Each wall is flat, endless, passes through zero and stands at right angles to its row. A trip goes straight from one point to another. Which walls does it cross, in order?

Walls:
(1): -14 -16
(2): -35 -72
(3): 41 35
(4): -12 121
(5): -81  51
(6): -29  12
Trips:
-35 -25 to -4 91 -> 4, 2, 1, 3
  5 -31 to -36  63 -> 6, 5, 4, 2, 1, 3

Walls:
(1): -15  -4   1 -19 -16  14  40   1  51  37  23
(2):  54  10   5  -1 -17 -49 -29  40 -10  27 -21
(3):    3   14  -59   -5    9  -34 -121  -22  -52   -8   53
(4):  21 -56   1  41  33  29  89  27  -7 -72  62
(5):   8 -29 -37  37  10 -15  55   5  -3  22  25
Trips:
 28 -70  -4  36 -28  -2  11  -9  11  -4  -2 to -67  17  44 -17 -10  13  18  19  93 -14  -5 -> 2, 5, 4
-13   5  16 -27 -67 -30 -12  49  17 -36  -9 to  76 -54  -8  -2 -40  23 -18 -22  10 -29  36 -> 3, 4, 1, 5
  9  15  41  -7 -34  26  24  11 -17  26  23 to -28 -60 -21  16 -12 -17  -1 -10 -24 -14  45 -> 5, 2, 3, 1
  0 -53  23  -1 -33  -3 -11 -23  48 -18  47 to -40 -15   8  43  14   4 -36  -2  -8   7  -3 -> 3, 5, 1, 4

Walls:
(1): -11 -48 -44 -31   4  54  14 -14  36   7 -53   3   9 -24  18 -14 -20  26 -11   2 -48  11 -33  30 -29 -41  25 -20 -38  10  23 -28
(2): -45  83 -33 -31   2  84   8  96  36 -16  -1   0  25  17  40 -40  23  -7  12 -43  -1  29  33 -47 -53  90  22  25 -17  46 -97  -9
(3):  -8  64  -5 -61 -41   3  29   5  -6 -67  52  11  30 -43 -79  78  34  35  10  -9  37  -1  -9  34  -7  21 -27  17 -41  43  12  -2
(4):  29   6 -69   3 -40   1  61 -61  -8 -44  42   1  45  23 -42 -27 -66 -23  26  15 -23  -9  22  48 -35  17 -32   0  32  39  11  55
(5):   2 -66 -32 -16  59   8 -25 -16 -13  20  71  70  31   1 -49 -40  63  11 -17 -45  52  46  19 -76 -27  18 -16 -57 -29  42 -56 -45
(6):  -1  23  45   7  15 -32  42 -48  48  32  -9  53  32  36   2  43  18 -30   0 -29 -12 -13  -1  28  52  -7 -54 -15 -36  10 -53 -24
(7): -47 -52  61  29   9  38 -55  46  48  15  36  -7  69 -40  46 -53 -27   0   6 -50  33   4 -60  26 -23  28  -1 -40  35 -51  38 -42
Trips:
 30 -19 -12 -68 -51  40   9  36  15  52 -33 -28 -48 -41  27   3  34 -18 -12  22 -30  -6 -30 -21  32  -6 -18 -18  25  -7 -41 -29 to  26   2 -11  31 -51  29 -47 -25  -3  23  38  14 -26 -16 -43 -15   9  23  26   6 -46 -90 -10   7 -27   6  70  -8 -40  58 -29 -71 -> 5, 3, 4
 44  14 -12   5 -34  46  -8  30  38  -8  55 -54 -68  21  13  -6  10 -21  12  34 -11 -22  -4  19  28 -68  17 -11  -4 -47  39  24 to  17  48 -28   5  18  35  17  -3 -20   6  13 104 -57  -4  15  25  33   5  19  26 -43 -28  11  15  62  21 -10  64  67 -54 -46  32 -> 1, 4, 6, 2
  53   11  -33   -1  -44   64   30   17  -46   50  -30   33   37  -29  -45   22  121   -6   18  -26   30   12   98   42    3   -1   66   46   -3 -106  -21    9 to   4 -27 -25 -54  37  27  17  36 -25 -27  33  92   3 -53   9  39 -30  34 -29 -12   5  -6 -16 -48  32  37  26  22  48 -83  36 -37 -> 7, 1, 2
  2  -5 -27 -26 -42  72  -3  27 -27 -19 -82 -16   1  -9 -49   5  20  68 -46  -8 -83 -35   6 -24  17   9 -21  54 -23  67 -14  21 to  16  -5  19 -37  22  -3  21 -47  33   3 -11   2 -48   2   7  52  76 -74  -2 -43  20  -9   2  47 -21  56 -31  76   7 -10  42   9 -> 6, 4, 1, 2
 67   2  64  30 -91  90  18  -7  -9  56  38 -14  11 -36  13 -10  23  14  14  29  27  52  23  -4  35 -43  35 -45 -15  26  -8  -1 to -24 -11  36 -47  66  -3 -36  -8 -28  54  17  44 -31 -18 -30  21 -26 -47  70 -58  16  14  20   9  11 -30 -16 -18 -20 -30 -55 -10 -> 6, 1, 3
-10  16  31 -11 -34   6   3  17  28  32 -38  -6  14 -10 -41 -24  23  19 -42 -27  38  93 -47  19 -13 -16   5  36 -23  -2 -11  -3 to -49 -37 -51 -43   4  74  38 -27   4  23 -62   5   6 -24  52 -83  77 -15   9 -17  70  10 -20  30  88  58   0  11   0 -30  30  36 -> 6, 3

Walls:
(1):  -9  13  33  17  26  23 -32  18  40 -49  36   1  53  -6  53  -8   3  39  62  41  35 -75 -59  -7   1  32 -56  -1  13   4  28  19   3 -25   6 -17 -53 -22  22  56  25   8 -35  17  15  20  -8  10
(2):   3 -26 -87 -25 -38 -47 -16  70  58  29 -12  19   3  66  55  -4 -46  -5 -22 -16 -42  10  -8 -17 -51  -7  10  -6 -20 -34  45 -36  34  11   6 -19 -14 -14  -5   3 -49  47   6  36  61  45 -30  24
(3):  18  44 -45  34   9 117  33  13 -62   2  34 -39  10  62  -2   4   8 -83  58   9 -23 -13  -4  -2 -35 -47  36  20 -15 -47   6 -30 -24  36  68  79  53  28 -22  -8 -47  -4  -2 -26  -5  10 -47 -54
(4):  -1 -38 -12  19  12   8  14  -5 -43  -3 -27   4  10 114 -23  -9  -9  42  23  14 -66  51 -36 -15 -14  -5   7  41  -5 -36 -22 -45  91 -36   9  23  16 -17 -28  56   6  -8  -6 -33 -40  22  22  -1
(5):  76  17 -20  23  -4  15  23 -13 -21  46  -7   6  31  22  12  18  22 -10 -17 -15 -26  40  36  19  45  90 -30  -2  32  16  28  51 -11 -87  50  62  19  49   4   3   9  71  18  -4  12 -43  26 -35
Trips:
 37 -15 -71   7  23  35  30  28  68 -56  19 -19  64  11 -53  19  18 -54   5 -13  15   5  18 -27  86 -37 -11  11  41   2  12 -31 -16  21  13  10 -23 -17  97  46 -22  45   3 -51   2 -32 -22   8 to  57  29  54 -11 -32 -58 -17   0  21  35 -42 -27  19 -35 -31  82 -32 -14  38  -7 -36  20  56  13  28  53 103 -12  55   2 -24  -8  -2   5  25   3  51   5   4  12 -13  39   1 -61  24  32  10   7 -> 1, 2, 3
  9  44 -17 -79  22   9 -36  24  15   2  31  23  -5 -31  -8 -57 -16 -14  60  -1  31  19 -62  65 -29  27 -46  17 -17 -11 -32 -17 -22 -38   6  18   8  35   9  66   1  19  27  21 -53  54  64   0 to   33   16  -37  -12   22   69   27   37  -18   -6   -1   53   17  -24   45   20   -6   -6   79   31    0  -30   49  -17  -24   35  -75  -10  -44   35   -9   53   -4  -24 -103   -7   21  -83  -13   -5    0  -24  -24    4  -52   30  -56   19 -> 3, 5, 4
-74 -26 -25  15 -21  24  81  47 -58 -44  -3  -7 -51  10  23   7  -4  12  25 -36  17  -7  66  21  -9   6   2 -40 -24 -26   9  41  32 -42   7 -33 -32 -56  28  86  30  -5  -5  14  23 -26  43   1 to  -1 -16 -40  -1  23  17 -12 -55  -6  52  18 -25  53 -29 -17  39 -12   6   3 -22 -36  20  27   0 -52  31 -45  -1  15 -31  29 -78 -64  11  17  78  16  -6  37  82  51 -14 -59  52  32  70  40   1 -> 5, 3
 11 -18  25  10 -36   1  -6  13  26 -31 -15  63 -50  25 -19  42   0  61 -78  54  26  36  46  -7   2  27  21  67  -6 -39  31 -33 -90  54  59  10 -40  46 -18 -36 -90 -43 -15  20 -18   0  31  52 to -24  16   1  75  17 -14   0  33  71 -12   4 -26 -24   7 -34  -3  -8  -8  -4 -34  15 -52 -29 -61  10  -2 -37  31  40  12  36 -64  -7  39 -11  24  19 -51 -19   9  -8  48  33  -9  29 -24 -11  -8 -> 3, 1
 97  14 -37  41 -65  23 -95 -18 -28  18  46 -51  -7  71 -40  62 -30   4 -37 -22  21 -21 -37  19 -13 -30  27 -83 -19  32  33  22  30  46 -37   4 -30 -84 -56  38  44 -22  44  -8  -5 -11  -6  -7 to  37  38  40 -45 -36 -18 -74 -37 -41 -39 -50  -1 -87 -17  20  37 -13   1 -50   4  53 -14  45  48 -28  -1   0  18  66  25 -43 -35 -41  55  11  20 -43 -58  27 -23 -18 -19 -34 -48 -42  38  13  -8 -> 4, 2, 3
-57  77 -31  -5  37 -17  37 -25  -5  14  28 -31  46  24  23 -50 -56  29 -50  -7  17 -75 -22  -7  53   7   9  62  40  24  52  24  -7 -51 -33  -3  33  -2  10  37 -31 -17 -29  30  18  31  43  -3 to  -4 -23  28 -17  39  22 -27  79  47  27   0  39  21  12 -34 -38  24 -10 -30  71 -20  14 -78  43  58 -22  47 -27 -13  -7  37   7  37  68  -5   2 -30   2   0  -3  75   5  20 -24  62  22  -6  37 -> 5, 4
 33  16  76  42  26 -25 -46   0 -45  12 -64 -23   7  59 -66 -25   3   1  62 -23 -80  11 -11  17 -30 -27  22  -4   9  20   3 -55  37  25  -6 -24 -31  -6 -33  -8  63 -44 -55  25   0   8  15 -81 to  32  29  21   8   2   8 -27   0  16 -26  -2  50  37  23  73  23 -53 -38 -15 -42 -23  44  39  10 -17  41   7  27 -58  33  31  41  24  32  13 -65  51  10 -32  16 -58 -17  49  68  62 -11  17  18 -> 2, 5, 3, 4
 37  39  23 -21 -33   9   1   4 -11 -49 -14 -44 -14 -80  10 -35 -46  19  10  69  12  18   1  -9  -9 -13  25  25  89  34  29  -8   8 -62  68 -40  62 -12  76  21 -51  51  24  22 -11 -21 -18  -2 to  35   4   4  15  14  33  31  -3 -56 -64  28   1  -3  22  14  44  -4   7  19 -20 -22  55 -36  49  51 -43  21  57  69 -16 -11  48   5  32 -56   7  21 -17 -17   2   1   6  21 -49 -11  11  -4  44 -> 3, 4, 1
